Rows are points. To make a cloud, some directions were put in groups of two or more. Within a group, all points are equally far from the middle, so they leave a hole (a ring in 2 directions, a hollow ball in 3). The other directions are filled evenly. Then the cloud was stretched, turned, moved and blurred a little. Count the holes, and give their numbers of directions, smallest first.

Cloud (14 x 2):
[[-25.4  10.6]
 [-12.1 -13.1]
 [ -1.9   6.4]
 [ -1.2 -15.4]
 [  5.0  27.6]
 [ 33.9 -11.1]
 [-15.4   0.4]
 [ 18.6 -25.9]
 [ 12.4  39.9]
 [ 19.1  26.9]
 [ 11.0  27.4]
 [-35.7  15.1]
 [-30.7  12.7]
 [ 28.5  -5.5]]
Holes: 0

Cloud (22 x 3):
[[ 15.4  -2.5 -12.2]
 [  6.5   6.0  25.5]
 [-15.5 -10.8  31.9]
 [ 13.3   1.7  27.2]
 [ 29.7  26.3  18.1]
 [ 20.2  21.2 -27.6]
 [ -8.9  23.9 -35.2]
 [ -2.1  -6.9 -32.0]
 [-20.8 -35.6  -9.0]
 [ -1.4 -23.8 -21.1]
 [-14.4  26.0   0.6]
 [ 23.8  -8.0  25.9]
 [-33.0  31.8  -1.5]
 [-23.3 -39.0  -1.3]
 [  7.2  -4.7 -12.7]
 [-15.0 -13.7  -8.9]
 [  8.1   6.2 -14.3]
 [  8.4 -27.7  -8.6]
 [-30.5 -22.7   0.4]
 [  1.4  26.6  10.5]
 [ 20.0 -45.7 -28.3]
 [ -0.2 -15.1  33.0]]
Holes: 0

Cloud (30 x 4):
[[-17.6  20.7  -2.9 -28.8]
 [-24.1   6.6  41.0  -5.0]
 [-20.6 -26.0  -7.0 -15.1]
 [ 13.7   6.1  10.4  24.2]
 [-21.9 -29.4  -5.8 -17.7]
 [-12.0  29.4  34.5  20.6]
 [ -4.1 -11.5 -20.4  -4.6]
 [  2.3 -46.2  23.0 -33.5]
 [ 25.3 -26.2   2.1  16.7]
 [-15.0 -41.9  24.5 -25.2]
 [ 19.0   4.1  -7.5 -23.4]
 [ 12.7  15.4  32.4 -25.2]
 [  5.2  -3.4  26.9  28.5]
 [-13.2  -5.2  26.1  32.4]
 [  4.4  -0.6  30.6 -23.2]
 [ 29.3 -13.2 -25.4  13.4]
 [ 27.9   0.6  27.9   3.7]
 [ 20.0  -6.2  19.8  21.7]
 [-17.5   5.1  13.8  33.2]
 [ 31.1  -9.5 -18.1   3.6]
 [ 20.8  19.0 -12.5 -15.5]
 [-27.5   1.0   6.2 -19.3]
 [-23.5  18.0  19.5  14.4]
 [-11.5 -16.0   1.1  30.8]
 [-32.3  -0.8 -11.1 -13.7]
 [ 23.5  30.8  -8.9 -24.4]
 [ 10.2   6.2  39.7   1.0]
 [ 24.2  12.2   6.8 -26.7]
 [  7.4  10.8  -2.7 -15.9]
 [-32.3 -34.2  23.1  -3.9]]
Holes: 0

Cloud (52 x 6):
[[  2.4  37.1  13.5  27.0  32.4   3.6]
 [ 17.7  42.6  -5.2 -36.8   4.3  28.3]
 [ -5.2   2.1  -8.6 -33.9 -13.3  14.4]
 [ 30.4  -7.4 -19.6  -9.4  20.1  17.5]
 [-21.6  21.0   0.9  31.1  16.7  36.6]
 [ -3.6  40.5  18.8 -14.3  25.2  16.5]
 [ 31.2  61.4  10.6  13.7   4.4 -16.2]
 [ 30.6  23.6  15.0   4.5  13.8  18.0]
 [  9.0  -4.4  31.1  10.1  20.5 -13.9]
 [-14.8  -5.1  14.2 -18.0  19.4  28.5]
 [ -7.7  49.4  -9.6  -5.3   6.6 -19.4]
 [ -1.0 -26.6 -19.4 -23.9  13.3  15.7]
 [ 16.1   0.7  -1.1   4.9  47.3 -16.3]
 [-27.6  17.3 -19.8 -18.5  19.5   9.1]
 [ 40.7  22.9 -22.8   5.7  -7.5 -20.7]
 [ 17.3   9.4  -6.4  -8.9 -16.3 -25.0]
 [-23.3  28.7   3.7  13.9  -2.8  -3.4]
 [-20.2 -14.4  -4.4  45.7   3.5 -18.3]
 [  2.2  31.8   9.1  -4.1  10.9 -26.5]
 [ 26.9  26.8   5.9  18.0 -17.5   9.8]
 [ 16.3  41.3  -1.2 -18.3  13.4  14.7]
 [-14.1  55.1 -32.9  -9.2   3.9 -19.1]
 [ 15.3  18.1  17.7 -23.8   8.0  -6.7]
 [-11.7  44.4  -0.2 -21.8  10.8  16.7]
 [ -2.3   9.2 -17.9 -37.7  -2.3  17.2]
 [ -4.7  35.1  -4.5   0.8  38.9  -6.3]
 [ -6.0  18.1   4.3  27.0  -1.1  -5.5]
 [ 14.9  28.1  -4.2   9.6 -16.8  34.7]
 [ -0.9  -2.7  20.8  29.4   9.8   7.2]
 [ 37.0  32.8  21.3  29.7 -11.2 -15.7]
 [ -0.5  -6.1 -23.1   2.0 -15.5  22.0]
 [ 20.3  22.7  18.5  35.9  26.2  29.5]
 [ 17.3  24.7   2.5 -25.3  21.4  29.8]
 [ 14.7   3.0  26.0   9.0  31.3  -4.7]
 [  8.8  32.8   0.5  17.9 -25.0  -7.0]
 [-10.3   2.1  29.5 -17.8  -1.7  24.2]
 [  7.4   0.8  14.2   4.3 -13.2   4.6]
 [ -3.2  17.1 -25.0   1.3  12.2  20.0]
 [-11.1  36.8  -8.7  23.7 -16.9 -13.4]
 [-19.0  47.0  10.5 -23.8  -7.1  24.4]
 [ -5.4  20.2 -35.6   5.4 -28.8  31.6]
 [-13.5   7.0  25.9 -28.0 -28.7  16.0]
 [  8.3  36.7  15.7  17.7   0.8  28.6]
 [ -8.8  35.1  19.1  29.9  32.3   0.2]
 [ 37.3   4.2  17.3  30.5  -9.1  -4.2]
 [-23.4   3.1 -27.0 -11.7  26.8   0.0]
 [-10.8  23.7  22.0 -16.8  17.4  17.4]
 [-15.5 -24.7 -28.5 -22.2 -11.1  13.5]
 [ 16.8   6.2 -23.0  24.9  -8.9 -28.7]
 [ -0.2  24.0  -5.8  -4.8 -20.0 -12.3]
 [ 19.6 -15.4  23.0   4.1 -18.3  21.9]
 [ -0.1   6.1 -18.1   3.5  29.5 -26.6]]
Holes: 0

Cloud (49 x 6):
[[-23.0 -14.3  24.7  -3.5   5.4  11.8]
 [ -3.2  17.5  35.2 -14.9  -0.7 -31.1]
 [-12.1 -18.0  34.9  31.2 -25.4  17.0]
 [ -4.9 -42.9  22.0   5.1   1.2  -8.6]
 [  2.3 -18.5  -7.4   1.6 -12.8  10.3]
 [-10.6 -43.3  14.0 -18.0 -10.5  -7.1]
 [  0.5 -27.0   3.8  -1.9 -15.7   5.0]
 [  2.0  10.9  11.0 -19.7  14.5   2.2]
 [ 20.2 -12.2  -9.2  14.0  24.3 -14.7]
 [-20.7  11.2  10.0 -19.3   1.0 -49.7]
 [-42.7 -12.0 -11.9  13.6  -6.6  24.9]
 [ 29.4 -48.3   8.5 -11.9  10.5  -9.4]
 [-24.0  -6.4 -20.9 -39.3   5.0  -5.8]
 [-22.5 -48.5  -0.1  16.9   6.2 -27.7]
 [-16.8 -30.6  30.1  14.9  33.2  12.6]
 [-21.1  -1.2 -13.2 -21.3   9.2 -59.9]
 [ 24.2   5.2  27.2 -11.4   1.9  -0.6]
 [-34.1 -28.8  -2.2   4.4  12.0  29.5]
 [  5.0 -10.4  13.5  21.0   1.3 -38.5]
 [  5.2  -4.6  43.0 -18.8  -7.1  -4.8]
 [-14.3 -21.6  25.4   9.8   5.7 -46.7]
 [  2.8 -14.2  17.7 -31.0  14.0 -13.5]
 [-21.1   4.3   5.8 -29.8  -2.8  15.6]
 [ 20.8 -33.9 -11.3  -2.4 -14.8  20.5]
 [ -0.1 -22.2   7.5  18.0  27.8   3.3]
 [-44.1  20.0  -2.4   5.0 -18.7  -2.0]
 [ 17.5 -13.4  -3.6  14.8  17.0 -16.6]
 [ -3.9 -12.6 -26.0  14.4 -39.1 -10.7]
 [-32.7 -23.0  42.7  24.3  12.8  27.5]
 [-35.0  22.0   5.8  -7.7 -14.6  -5.7]
 [ 12.2  15.9  -9.9  -5.0  -8.3 -29.4]
 [ -4.7 -16.0 -19.7  -7.9  20.1 -27.7]
 [-30.1  25.3  -0.6  -7.0  19.8   1.3]
 [-30.9 -36.3   2.3 -28.7  -4.6  23.0]
 [  2.2   8.5  20.8  -9.1   9.5 -21.2]
 [-10.2  16.2  37.4 -18.7  -3.1  27.4]
 [-35.1  -2.1 -22.3  -4.2  -0.4 -33.0]
 [-32.9 -29.7 -21.3  26.2  10.6 -30.3]
 [  8.4 -28.6   4.2 -15.8 -12.4 -44.4]
 [-16.1  -9.4 -28.4   5.1 -33.3  -7.9]
 [-25.3 -21.6  27.9  -6.7  -1.0 -31.2]
 [-14.7  29.4  29.6 -23.4  -5.9  -8.6]
 [-29.3 -12.4 -19.5 -32.6  31.3   0.7]
 [-18.0  -3.5  33.8  13.0   1.0 -24.8]
 [ 15.8 -20.4   7.1  -1.5  -0.8 -37.2]
 [ -4.6 -35.8  30.3   4.9 -17.0 -30.7]
 [ -0.9 -31.6 -18.1   2.6  18.3  -6.7]
 [  2.9 -41.2   3.7  -9.7 -34.3  -5.5]
 [-24.3  -4.1   0.4  -4.1  13.8  -2.5]]
Holes: 0

Cloud (88 x 8):
[[ 24.5  14.4 -15.5 -20.8   5.7  14.4  11.8 -14.2]
 [ -6.0  -6.4  -9.9  24.3  -9.0   6.6 -35.2   6.1]
 [ -8.7  24.3  34.8 -18.2 -18.3 -18.5  -8.5  14.8]
 [-11.4 -22.6 -16.1   8.9   1.0  42.3  -3.4  15.2]
 [ 22.1 -37.6 -16.3   1.5 -20.9 -14.8   2.9   2.6]
 [ 16.7   2.0   4.7  19.7 -35.8  34.4  -3.3  30.0]
 [ 23.6 -36.4 -10.0 -19.8  13.7  -9.3 -32.7  -3.2]
 [ 37.8  16.0   7.5 -13.0  19.9 -11.5 -10.0  10.6]
 [ 14.6 -22.2 -10.5 -10.8 -13.1 -16.3  12.5  36.3]
 [-11.0   8.7 -10.3   4.8 -22.9  31.2 -22.8  16.2]
 [ -7.2   6.1   1.3  31.6  37.5  -1.1  14.1  20.4]
 [ 25.7 -27.6  -9.5 -15.2  40.4 -11.1  13.1 -16.2]
 [ -3.8 -34.5  28.3 -32.7  12.0  -3.3   1.3 -35.0]
 [-18.2  -4.3  16.5  25.6 -15.0  -1.6  23.6  32.5]
 [-22.3 -14.5 -14.7   8.4  -6.2  27.1 -23.6  13.6]
 [ 22.1 -38.2 -11.5 -10.7  39.3   8.2  14.4  -7.0]
 [-17.6   6.0 -11.1 -13.6 -30.5 -36.5  17.2   3.5]
 [ 20.4 -26.0   9.4 -56.8  15.5  17.3  -6.0 -26.2]
 [-15.6 -14.4  -5.7   8.3  19.2  39.8   8.5   8.8]
 [-27.1 -25.0  -0.7 -18.5 -31.1  23.8  -9.6   1.3]
 [ 25.4  19.5  25.7  15.7 -32.6  -0.7  11.4   5.4]
 [-11.1   8.4 -10.5 -16.8  38.3 -16.3  19.5 -16.3]
 [ 17.4 -40.0 -19.9  -4.3  27.9  16.9  16.7   8.5]
 [ -4.5 -14.2  18.0  23.5  27.6 -13.5 -23.9  20.3]
 [ -2.6  -8.3  -9.1 -25.4 -32.3 -41.4  -3.2  -9.6]
 [-40.6   9.9  -1.4  10.1 -25.7 -15.9   2.7   4.6]
 [-14.9 -29.1   2.4 -16.6  17.6  37.7  14.2  -9.6]
 [  2.6  -1.9 -20.8 -40.2 -23.0  17.1  16.8  12.6]
 [ 12.1 -10.4  -5.2 -16.5  48.7 -27.3   8.8  -2.2]
 [-22.4  -3.9  27.9 -14.8  13.8  25.9  18.7   1.8]
 [ 14.6 -32.1  12.0 -37.4  26.3  35.1  13.8   0.8]
 [-37.1   2.7 -13.3  26.8   8.8  -9.4   2.6  11.8]
 [ 12.0 -29.0  20.3 -30.6  15.0 -41.9  -2.6  -1.0]
 [ 16.7  28.1  23.2 -11.1 -10.9  11.0  28.6   7.0]
 [-16.3   8.3 -20.9 -10.6   6.4 -32.3 -19.6   5.5]
 [ 12.2 -33.9   5.4 -15.1  26.9  40.7  15.2  18.6]
 [-17.6  -6.3  27.0  17.8  17.9 -29.0 -14.3  13.8]
 [-11.5 -33.4  14.8  -2.8  -7.6   2.8  24.2 -20.4]
 [ 20.7   8.2  29.1  15.8 -32.6  -3.7 -17.9  19.3]
 [-19.7 -19.2   4.5  -1.1  33.8  27.3   6.7 -10.7]
 [-13.5 -18.6   0.5  30.1  15.8  -4.1 -22.3  31.8]
 [ 32.8 -23.8  19.1 -54.2 -10.9  17.7  -8.5 -14.0]
 [ 48.9   7.5  10.8 -26.8 -24.5  -9.9   0.2   5.2]
 [ -9.4   8.8   9.3   6.3  17.0  -0.5   2.3 -31.1]
 [ -1.3 -41.3 -22.4 -11.1 -15.6  -9.8 -17.3 -20.3]
 [ 20.2 -21.8   9.8   3.8  18.1  21.8 -26.6 -19.9]
 [ -7.1 -37.9  20.1 -28.9  14.9 -24.3  15.5  19.3]
 [  0.4   4.0 -14.6 -16.1  28.3 -16.0  19.8 -25.4]
 [ 20.1  -5.1  -9.2 -11.7  -1.5 -24.1 -10.4  36.4]
 [ 22.9  16.9  -7.8 -26.4 -43.2   8.5  10.0  15.4]
 [  5.7  22.5 -12.1 -22.1 -13.3   6.4   2.4 -30.0]
 [-25.4  15.9  -0.2  -8.5  42.0  -9.5   7.5  -2.9]
 [  7.6   8.7 -24.6  -1.7  15.3   5.6  20.1  30.4]
 [ 15.6 -25.1   9.8  14.4  29.5  35.1  13.2  23.3]
 [-24.6  20.9 -19.2 -14.4 -25.4  -8.3 -13.4  -7.2]
 [  5.9 -30.7  14.5 -30.3 -24.2  16.8   5.5 -36.9]
 [ 20.6   3.3   5.7  30.3 -29.8  13.4 -19.2  30.5]
 [ -1.4 -16.2  29.1   5.0  17.8  19.8   7.4  46.6]
 [ -4.0 -12.4   5.5  -3.0 -33.7  42.5   7.3  18.6]
 [-12.4 -35.5 -22.4  10.5  -3.8  20.9 -10.7  -4.9]
 [ -8.7 -41.0 -21.6 -18.1  20.1  13.8 -16.8  17.6]
 [ -7.6  -2.5  15.5   3.1 -15.2  25.5 -12.1  49.0]
 [-17.4  23.5  -9.3 -14.4 -36.7  -7.6   4.0 -22.0]
 [ -2.0 -17.4 -27.5 -42.0 -23.0  11.7   3.0 -17.9]
 [-16.6 -43.6 -14.0  -2.7  33.8  15.0   8.2  -4.1]
 [ 17.1 -43.3 -15.1  14.6 -11.4   3.6  -3.5  16.4]
 [-27.2 -39.0  11.3 -24.8  18.9  -8.8 -23.0 -11.1]
 [  9.9 -27.7 -24.9 -16.2  19.9  10.2   9.6  31.7]
 [  8.6 -29.9   5.0 -14.3 -35.4  28.1  -4.6  29.1]
 [ -7.9  18.9   1.9   1.3 -38.0 -26.7  12.2  27.3]
 [  5.3 -24.5  12.5 -30.8 -27.4  25.5 -19.5 -30.7]
 [ 40.3  25.9   8.5  10.7 -24.5   7.3  -0.5  12.5]
 [ 12.7  25.1 -14.0   3.9 -27.0  19.9 -16.4  19.2]
 [  8.2 -29.3  14.5 -48.1  25.4  19.3  16.7  15.9]
 [-11.3  19.7   4.0 -13.1 -37.6  18.4 -21.4  -4.3]
 [ 30.7 -11.3  19.7 -58.2  -9.3  -0.6  -6.9  -0.1]
 [-12.0  11.9  -3.7  14.9  17.0   9.4 -19.8  40.1]
 [  2.4 -32.6   4.1 -26.4  -9.3 -41.1 -15.2  -3.0]
 [  5.3   8.1   7.4 -19.2  -3.0 -25.2   6.4  44.9]
 [-11.5 -22.0  -4.1 -42.8 -34.0 -19.4   3.2   2.2]
 [ 17.5  27.5  -3.0 -10.7 -19.0  16.5 -23.8  -0.3]
 [-25.1  12.3  -5.2  14.8  -4.6 -38.7  12.7  25.2]
 [-18.4  10.6   9.0  13.3  34.5 -28.4 -14.3  11.0]
 [  7.1   0.3   8.2   7.6   9.5  11.5 -36.4 -11.0]
 [-23.7  16.7   6.1  -3.3 -10.2 -24.1  38.4  12.1]
 [-18.5 -25.6  25.2  18.4  16.7 -11.3  12.8  30.6]
 [-23.5  24.1  24.4 -22.9   5.2  -4.9  16.1  32.6]
 [ 20.6  -6.2  13.8 -46.7 -30.9 -26.2   3.1 -27.7]]
Holes: 3 (2, 3, 3)
